Each row of a before or after table is a point. One or more steps were done to the points. Then noise was added and the rows were shuffled. The steps act on columns, c1 being the first. Name the steps. A step turns or swaps two columns, mirrors them in a line or flattens them onto one, adds a multiple of one to another, or multiplies or shifts one. Angles are multiples of 10 degrees, from the lower column toward the higher: turns from -170 to 170, lines from 10 to 170 but not 90. Use the fewest steps. Two steps may share a column if one is a turn and the other turns, adds or multiplies; they go together, in the order done. Otherwise the lowest column goes first.

Before (9 x 3):
[[-63 -38  33]
 [-43 -44  26]
 [-46 -16  -3]
 [  3  43 -22]
 [ 41  26 -14]
 [ 60  31   8]
 [ 38   1 -33]
 [ 15  50  -9]
 [-70 -11  14]]
After (9 x 3):
[[  5  49 -17]
 [ 40 -70 -11]
 [-27  38  -3]
 [-32  31  30]
 [-47  42 -26]
 [ 17 -59   0]
 [ 10  44  -4]
 [ 63 -40  -7]
 [ 41 -30   3]]
Steps: turn c2 and c3 by -150 degrees; turn c1 and c2 by 160 degrees

Before (12 x 6):
[[ 48  44 -14 -53  22  40]
 [-38 -33 -14  41 -38  15]
 [-24  43 -51  29  18   5]
 [ 40  11 -65 -48 -20 -38]
 [ 20 -21 -25   0 -11  10]
 [ 12 -11  29 -19  10 -28]
 [  9  -1 -14  41 -34 -26]
 [  6  -5 -27  31 -60  55]
 [-61  -3  18  18  15 -43]
 [ 23 -42  40   7 -59 -16]
 [-24  49  48 -34  36 -22]
 [ 22  57 -23 -45 -33  -3]]
After (12 x 6):
[[-49   2  50  29  49  55]
 [ 31   9  13  19  10 -18]
 [-26 -56   6 -25  -9 -17]
 [  6   9  42  -8 -41 -32]
 [ 48  -3 -12 -40 -97 -63]
 [ 16   4 -29 -13  -1 -43]
 [-37  50 -28  44  11  36]
 [-52   6 -53 -26  13  31]
 [ 10 -52  44 -10 -44   6]
 [-14  68 -40  38  63  54]
 [  7   4  42   9 -52  48]
 [ 10  38 -10  83  59 -50]]
Steps: turn c1 and c2 by 60 degrees; add -1 times c1 to c6; turn c3 and c4 by -120 degrees; add 1 times c4 to c5

Before (9 x 9):
[[ 33 -23  17 -52  15  45 -31  -9 -24]
 [ 50  38 -20   3  15 -60  25  10 -22]
 [ 11  61 -10  23   0 -13  38  46   0]
 [ 11  77 -39 -25  56 -44  -4  59  17]
 [ 19  47 -47  47  25 -30 -23  25   0]
 [ -3 -38 -22 -45  37  35  13 -36  -5]
 [-27 -70  34 -45  31   3 -32  -8   6]
 [ 16 -27   1 -66 -21  22 -19 -44  34]
 [-39 -14  43 -31  14  21 -30 -79 -40]]
After, 9 rows:
[[  3 -43 -22  37  16  29 -22  -6 -60]
 [ 16  86  12  44  57   3  -4  57  47]
 [  5  67   9  11  18 -31  22  15 -61]
 [ -4 -59 -34  25  33 -32 -33 -15   9]
 [  6  61   3 -12  -1  19  39  46   1]
 [-19 -25 -34   5   3   8 -26 -77 -96]
 [ -5 -58  -4  46  39  17  14 -29 -11]
 [  5  54  45 -20  21  -7 -25  27   6]
 [ -6 -30 -26  57 -15  10 -23 -44  91]]
Steps: flatten c1 and c8 onto the line at 80 degrees; turn c2 and c6 by 30 degrees; turn c3 and c4 by -150 degrees; multiply c3 by 0.7; multiply c9 by 2.5

Before:
[[ -5  20 -12   2 -12  17  37 -39   1  16 -17 -26]
 [  6   7 -26 -22   6  -5  51 -33  -8 -14  -7 -18]
 [-12   8 -18  14 -10 -23 -14  -4 -13  22  17  -4]
 [ -3   4   2  13 -26 -29 -18  19  41  26  21  37]
 [  7  23  -2 -25 -20  10  27  -4 -26  12 -24 -28]
 [ 46   9  38 -13 -30  37 -23 -28 -21   0  16  19]
 [ 12  37  25 -32 -39  32 -14 -33 -19   2  19  34]
 [-24 -10 -28 -15   7   8  14   6   0  40   5 -21]
 [ 20  37 -26  -4   2  31  41 -10 -19  24 -13   3]
 [-26 -26 -20  10 -20 -13 -29   8   1  22 -11  23]
 [-27 -14   4  16  -4 -30   7  11   1  51   7  31]
 [ 13  -8   4  -3 -61   7 -13  -8 -12  21  29  28]]
After (12 x 12):
[[ 11 -27  13 -14   2  95  -3 -24 -22  15 -16 -17]
 [-28  -2  -6   2   5  22  -7 -30  11  38  -4  21]
 [ -9 -17  32 -20   5 -12   4 -28   8 -25 -15  14]
 [-11 -15  36 -32 -38  95   4  29 -45   5  79 -46]
 [  1 -11   1  13  -9 -70  -7 -18  -7  25  26   0]
 [ 28   1  28 -39 -29 109  -3  41 -35   5  61 -20]
 [-14  35  -5  26 -20 -36  -5 -22 -16  29  17  -8]
 [-11  26 -13  29  -7 -92 -11   2 -22  49  14 -24]
 [ 10  24   6 -11 -66  19   0   2 -32  22 124 -22]
 [ -2 -32  40   4 -10  51  -1 -16  16   8   0  10]
 [  6  13 -20  11 -25 -85  -6  -2  16  29  59 -34]
 [ -8 -33   3 -25 -16  33   0  -3  -7   6   4  15]]
Steps: turn c1 and c4 by -40 degrees; add -0.7 times c12 to c9; turn c2 and c12 by -150 degrees; turn c3 and c8 by 90 degrees; add -1.5 times c5 to c11; multiply c6 by 3; flatten c7 and c10 onto the line at 100 degrees

Before (11 x 18):
[[-66  12 -11   3 -28  46   2 -67 -43  -1 -23  28 -26 -10  73 -56   3 -34]
 [ 54  48  27  15  -5  29 -10  43 -13  36 -41 -24  48  -2  22 -30  54   9]
 [ -9  67 -11  19  38 -59   8  21 -72 -25 -35  25  12  23 -25  75 -53 -23]
 [-10  -2  27 -37  10  48   3  24 -43 -68  75 -35  10 -55  14 -17 -15  15]
 [ 23   7  11  20  35  51  59  47 -53  46   5  91 -12  11  23  48 -18 -18]
 [ 11   5  63  31  90 -30  -4  30  -9 -27 -35 -39  -4   7  -4   0 -36 -35]
 [ 54  38  32 -14  22  36   2  16 -13  16 -20 -13  56 -66  30  47  12  17]
 [-25  -5 -26  19  67  65  69  18 -76   3   0  14 -22 -15  34  -4  27  30]
 [ 19 -25  39   1   1   8  34  14  45  -9  55  14  49   5  -2  27  19  57]
 [ 18 -13 -11  -5  84 -31  37  10 -70  15   1 -16 -26  58  66  -8  27  27]
 [ 18   4  24  14  24  15  16 -34  -8   4  -9  -3  34  -4  44 -50 -36  35]]
After:
[[-12  68 -15  45  34  48   0 -32   2 -31  27  79  13  29  48  72 -57 -24]
 [ 55  36   2 -23  19 -55  13   6 -12  10  31  14  55 -67 -20  48  11  17]
 [ 23  11  12  27  39 -38  53 -19  64  50  14  93 -10  25 -39  46 -20 -17]
 [ 23 -11  61 -15  81 -21  27 -32 -38  11   1  51 -28  59  44  -8  24  26]
 [ -8  -6  -7 -31  13 -49  13  -1 -45 -38 -92  35  15 -49 -34 -17 -15  18]
 [ 53  45   0 -12  -3 -39 -13  31 -24  17  51  32  46  -2 -13 -28  57  11]
 [ 14   1  16  30  24 -45  19 -30  -8   2  15 -21  39   1   4 -50 -36  33]
 [-24  -4  44   5  69 -28  69 -31 -10  -2  -1  68 -18  -3 -58  -1  24  23]
 [-70  11  65  -2 -31 -52   4 -84  11 -11  21 -12 -25  -8 -30 -58   6 -35]
 [ 22 -29 -23 -12  -3 -36  32  38  30  11 -52 -17  50  13   3  28  20  56]
 [ 14   7 -44  51  90 -34  -5  27 -42 -40  23  15  -5   7  44   1 -35 -34]]
Steps: turn c3 and c15 by -130 degrees; turn c6 and c15 by -110 degrees; add -0.5 times c17 to c4; turn c7 and c14 by 10 degrees; turn c9 and c12 by -70 degrees; turn c8 and c12 by 40 degrees; mirror c10 and c11 in the line at 10 degrees

Before, 8 rows:
[[ -19   14   27   29   18   -4 -113  -44   14   14  -29   20   12  -23
    14   -8  -86   14   50   72  -32   37  -19   -1]
 [  -1    7   40   10   20   34   13   37   18   17   25    9   38   11
   -27  -18    5  -10    8  -42  -34   27   15   42]
 [ -10   11   23   37  -38  -24  -74   23  -17    5   27   17   42  -20
     4   -7   25  -46   19  -36    2   96   94  -25]
 [ -25   13   16   14   30    1   11   27   11   19   27  -24   16   50
    11   49   26   32    1  -42    0   10   -9   47]
 [  27    2    8   16   33   10   -4    6   21  -48   -9  -15   10  -23
    -6   26 -103   28   12  -17  -17   -5  -10   37]
 [  -8  -24   32    7  -12  -21   25   38   -7    3  -11   24   33   51
    10  -15   20 -121   -1   50  -34   10   -8   51]
 [  -8    9   -7   31   -5   39  -21  -32  -36    3   31   -3   18  -25
   -50  -13    8   16   57  -21  -31    3  -18   50]
 [  68  -55   11   26   29  -13   18   33  -16   14    3  -47   51   -7
    -4   11    3   32    1   -7    4    5   16   22]]
After (8 x 24):
[[  -5    5   20    7   20   34   16   36   18   19   25    8   35  -50
   -29  -32   27  -11    6  -42  -36   25   17   37]
 [ -11    9   20   36  -40  -25  -75   26  -16    5   32   17   43  -80
     4    6   26  -45   19  -35    5   93   90  -23]
 [ -16   19  -28   29   17   -4 -111  -39   16   18  -26   20   15  -85
    14  -13  -35   12   48   75  -30   37  -18   -4]
 [  -5   11    1   29   -6   39  -20  -34  -38    1   33   -1   17  -89
   -52  -32    5   11   55  -22  -31    5  -18   39]
 [  29   -3  -45   17   30   10   -7    4   18  -48  -10  -15   11  -81
    -7   11  -55   31   12  -14  -15   -6  -13   43]
 [ -11  -22   22    7  -10  -19   23   37   -6    7  -11   24   34   -7
     9  -34   26 -117    2   51  -33    7   -9   42]
 [  67  -54    6   24   26  -14   20   35  -16   15    6  -47   48  -67
    -2    4    6   27    1   -4    6    8   21   28]
 [ -27   12   17   14   27    3    9   26   11   19   22  -25   19  -14
     7   27   21   30   -1  -40    1   11  -11   60]]
Steps: flatten c3 and c17 onto the line at 50 degrees; shift c14 by -60; turn c16 and c24 by 20 degrees

Before, 10 rows:
[[-19  20  34  15 -21  59 -16  11  11 -26 -11 -25   0 -22  20  12  -2  -2
   -7  20  -8  -4  -4 -40  16  85   0  13  -9   2 -12  -2 -30 -18  19 -15
   36 -31  10  26   1   0 -12   6  16 -19 -23 -36]
 [ 63  -8  10  17  25   7  -9 -14   2  15   2 -13  -9  -9  31  22  -2  -8
    8  13 -18 -23   3 -37  -9 -21 -17  19  -3 -14   4 -11 -32  18 -41  -1
   16 -21 -39  11 -12  21 -24  -9  11 -11 -15  -6]
 [-19  -7   6 -20   6 -24   9 -16 -21 -29 -14 -46  29 -28  29   3 -12  -1
   -5  10 -18  27 -34   0 -14 -32  45  -2 -29   2  10 -32  12 -10 -69  52
   38 -20 -35  -2  -7 -12  -8   4  13  22 -12  -2]
 [-18  27  45  17  32  23  25   9 -58  16   0 -14  -4  14  28  11 -35 -12
    4   5   7 -19   6  -4  13 -18  32  17 -24  13 -11 -18  49  -3  24   5
   15 -33 -10 -15 -11 -16 121  -1  24 -13 -21 -12]
 [  9  31  14  11  29   5 -22 -14   5   5 -16 -22  18  -6  19 -12  11  16
    7  17  56  -7  -5 -20  18 -20  39   2 -16  -6  12  35 -19 -10  19 -10
   27 -30  19  48  19   8 -25 -22 -18  -8 -22 -17]
 [-20  31  19 -20  11 -24 -22   5 -45 -28 -11 -40   5  16  30  12  10 -11
    4  -7 -11 -18   9 -10  14 -21  15  20  -2   7 -21 -28 -33 -14  13 -14
   29   6   6  -5  25  11 -19   6 -11 -10  12  -7]
 [ -6  32  85  12   6  -1 -18  21 -18   5  -4 -13  -3  -5   9  -6   2   3
   14  -3  -5  -6 -11 -23  -4  -1  15   3 -18  -2  14  22 -18  30 -10  20
   30  32 -66  17   8  17 -29  13  14 -15   5 -17]
 [-16  -1  10  14   1 -11  -2   1 -51 -16   3 -23  24  16  21  -9 -29  -5
   27  20  -7 -12 -16 -20 -14 -30 -53  21 -23   4  -8 -34 -22   9  14  30
   31  46  21  -3   2   1  -7   0 -16  10  -3 -26]
 [-15  10   7 -23  26 -19  32 -13 -31   9   0 -17   0  -1  21 -11 -15  35
    1 -19   3  12  -7  -1   4 -19  46  11  -7 -36  11   1 -22   0  15 -12
   15 -35   5   4   2  18 -25 -14   3  -1   6 -10]
 [ 91 -27  24  20  13 -18  -3   2 -41  -4   1 -26  17  -1 -31 -10  -8  -5
   -5 -43  -9 -16 -15 -65   3  37 -70   5   6  10 -15  41 -29   1 -48  12
   22 -26  -9  -5  -7  12   9  -1  -5 -14  15 -15]]
After, 10 rows:
[[ 10  33 -12  13  29   4 -21 -20   5   6 -15 -20  42  -5  20 -14   7  16
    0  19  57  -5  -4 -19 -35 -20  36  -3  26  -6  38  -2 -19  -9  14 -10
   25 -31  19   0  -7 -12   0 -22 -13  -8 -23 -16]
 [-22  32 -15 -20  17 -24 -22   6 -44 -27 -10 -40  15  16  33  12   9  -7
    4 -12 -13 -18   7  -7 -31 -26  15  18  21  11 -31  16 -34 -15  13 -12
   32   6   8 -54 -17 -12  -4   4 -10 -12  13  -7]
 [-18  -8  -8 -16   7 -25   4 -17 -22 -30 -14 -44  77 -28  25   4 -10   0
   -4   7 -18  26 -35  -1  16 -28  46  -4  15   4 -26 -13   8 -10 -67  55
   37 -22 -32 -49  24  10  23   5  16  19 -11  -3]
 [-14  10  -5 -23  25 -22  33 -10 -30   9   1 -17   1  -2  22 -13 -17  34
    5 -20  -1  15  -9  -3 -18 -17  40  12  10 -37   1 -13 -24   0  18  -6
   15 -31   4 -45   2 -14  19  -6   3   0   8  -8]
 [-10  -2  -8  13   0  -7  -1  -1 -49 -20   1 -20  62  15  22 -10 -28  -7
   26  21  -9 -11 -18 -17   1 -29 -56  21  17   2 -41   4 -18   7  13  35
   31  46  21 -51  14  -2  11   0 -19  12  -3 -24]
 [ 62  -5  -3  18  22   4 -10 -10  -2  10   1 -13 -25  -9  34  21   1  -8
    8  15 -19 -25   0 -37 -25 -19 -18  21  -7 -12 -11  -2 -35  22 -40   0
   17 -17 -40 -37  10 -23  10  -8  13  -8 -13  -3]
 [ -6  34 -82  14   7   2 -19  24 -22   5  -7 -13  -5  -3  12  -5   2   5
   16  -3  -2  -8  -8 -25 -19  -1  16   3  20   0  25 -13 -19  30 -13  22
   31  30 -67 -31   4 -35  25  12  11 -17   6 -16]
 [-21  19 -29  11 -19  58 -11  12  11 -23 -12 -25  -1 -23  18  16  -4  -2
   -6  19  -9  -6  -5 -41 -21  81  -3  10   6  -1  -5  13 -31 -19  14 -23
   35 -31  12 -25   5  -8  -3   0  14 -17 -23 -33]
 [-16  26 -51  18  35  21  25   5 -60  14   2 -11  -8  16  26  10 -35 -13
    0   5   9 -21   3   1  81 -17  33  15  13  11 -20   8  47   0  22   5
   16 -32 -10 -65  27  13 -94   1  23 -13 -19 -18]
 [ 90 -27 -15  20  16 -17  -3   2 -39  -3   1 -24  42   1 -32 -12 -10  -7
   -4 -45  -4 -14 -15 -59  -7  38 -69   4  -9   8  40  24 -27  -2 -51   9
   24 -26  -9 -52  -2 -13 -10   1  -2 -13  13 -11]]
Steps: turn c3 and c42 by -170 degrees; multiply c13 by 2.5; add -0.5 times c22 to c25; turn c25 and c43 by -130 degrees; turn c29 and c41 by -140 degrees; turn c31 and c32 by -80 degrees; shift c40 by -50
